Each point is reached from the start by the listed moves, each made once or not at all, plus a little noise. Is the number of moves made odd or even? Then give how often each move was made.

Moves:
(1): [-2.2 -3.3  0.8  5.2  3.3]
(2): [4.6 3.5 2.9 1.9 2.3]
(3): [ 4.1 -4.7  0.0 -4.9  5.1]
Start: [-1.2 -2.6  3.2 -1.9 -5.4]
Points:
[-3.1 -6.0  3.8  3.7 -2.1] => odd (1, 0, 0)
[ 6.6 -3.2  5.9 -4.7  1.9] => even (0, 1, 1)

Moves:
(1): [-1.4 -2.3 -0.4  0.3  3.9  5.6 -3.7 -3.1 -2.9]
(2): [-1.2  0.3 -2.9  1.8  2.6 -3.4  2.7 -0.9 -3.0]
(3): [-0.9 -3.2  5.7 -2.2  0.8 -1.8  1.8 -4.1 -3.4]
(4): [-1.3 -0.3  0.1 -0.4 -2.7  0.7 -1.2 -0.4 -1.2]
(5): [-2.3  3.2 -2.1  4.2  0.5  1.5  2.3 -0.3  1.6]
(6): [-2.2 -0.9 -3.8  0.1 -1.8  0.6  1.7 -3.9  1.1]
(7): [ 3.5  2.5 -1.8  2.8  1.2  6.1  1.0  0.1 -1.1]
(8): [-0.2  1.2 -0.8 -1.1 -2.3  0.1 -1.8 -4.2  1.3]
(9): [ 3.9 -1.4  3.7  3.3 -1.3  2.1 -2.3  1.7  2.1]
Start: [-1.7 -1.2 -1.8 -2.6  1.4 -0.3  1.2 -0.9  0.1]
Points:
[-0.7 -0.7 -6.9  2.3  8.9  7.8  1.3 -5.4 -7.1] => odd (1, 1, 0, 0, 0, 0, 1, 0, 0)
[ -8.0  -3.0   0.8  -1.7   1.7   5.8  -1.2 -12.8  -4.5] => odd (1, 0, 1, 1, 1, 0, 0, 1, 0)
[ 0.6  2.4 -5.9  8.5  6.5 11.8 -1.2 -8.0 -1.6] => even (1, 1, 0, 0, 1, 0, 1, 1, 1)
[ -2.1  -3.1   1.3  -3.3   2.5  10.4  -2.4 -12.6  -7.2] => odd (1, 0, 1, 1, 0, 0, 1, 1, 0)
[ 5.2  0.7 -0.5  2.6 -0.5  7.8 -1.9 -3.3  2.4] => odd (0, 0, 0, 0, 0, 0, 1, 1, 1)
[-4.7 -2.4 -2.8 -3.8  0.1  5.9 -5.6 -8.1 -2.9] => odd (1, 0, 0, 1, 0, 0, 0, 1, 0)
